Rows are points. A path goes straight from each point to the next, and from the last back to the first. The post is the endless flat space through its rows: a point in 2 columns, a line in 3, a plane in 4, and so on, so that a path can go around it. How many times does the path go around the post? Going back the other way cancels.
In the rows, 128 means zero.

Post (1 x 2)
[[113 121]]
Path (22 x 2)
[[105  96]
 [ 88 110]
 [ 98 137]
 [122 164]
 [151 136]
 [130 116]
 [128 126]
 [150 149]
 [147 109]
 [117  87]
 [ 78  88]
 [ 92 102]
 [128  85]
 [148 108]
 [151  97]
 [105  73]
 [ 90 108]
 [ 77 130]
 [ 88 146]
 [118 158]
 [160 123]
 [135 106]]
Times around: 2

Post (8 x 9)
[[130  94 105 174  69  92 106 100 146]
 [152 115 172 146  94 150 118 119 135]
 [131 145 145  85 149 139 130 108 141]
 [ 91 101 158  93 183 115  75 105 122]
 [122 112 176 100 171 141 156 159 125]
 [151 109 155  72 142 148 137 124  96]
 [171 120 102 166 100 149 103 126 140]
 [160 130 123 140  64 122 103 149 139]]
Path (28 x 9)
[[163  81 168 111 122 162 121 103 114]
 [152 100 185  88 103 102  86  77 100]
 [144 117 114 142 120 101  83  83 110]
 [124 118 153 157 154 130 149 117 138]
 [108 143 129 104 123 120 114 119 142]
 [ 99  81 113 127 100  91 104 107 140]
 [121  99 158 123 168 154 104 139 170]
 [186 105 133 153 151 136 105 123 130]
 [168 124 107 160 146 137  81  98  96]
 [128 109 115  98 119 106 149 148 107]
 [108  76 130  81 117 117 127 148  96]
 [ 99 101 169 111 105 120  74  75 134]
 [165 108  88 116 139 133  70 136 151]
 [135  96 150 131 126 105  98 129 120]
 [146 114 151 170 140 104 129 140 119]
 [115 144 114 130 111 106 126 116 156]
 [128 111 153 106 100 180 120 118 133]
 [134 118 126 130 125 127  82  94 164]
 [182  93 138 154  96 141 112 125 130]
 [127 117 152 133 159 127 111 101 142]
 [121 112 144 165 116 118  95 138 103]
 [193  87 141 111  65 173 126  92  70]
 [126  89 133 124 142 166 117 121 155]
 [156 127 104 169 112 117  65  94 201]
 [169 123 195 126 144 121 159 143 118]
 [141 120 132 142 132 131  71  96 112]
 [114 104 181 108 120 144 151 148 112]
 [122  77 164 148 121 158 167 136 145]]
Times around: 5
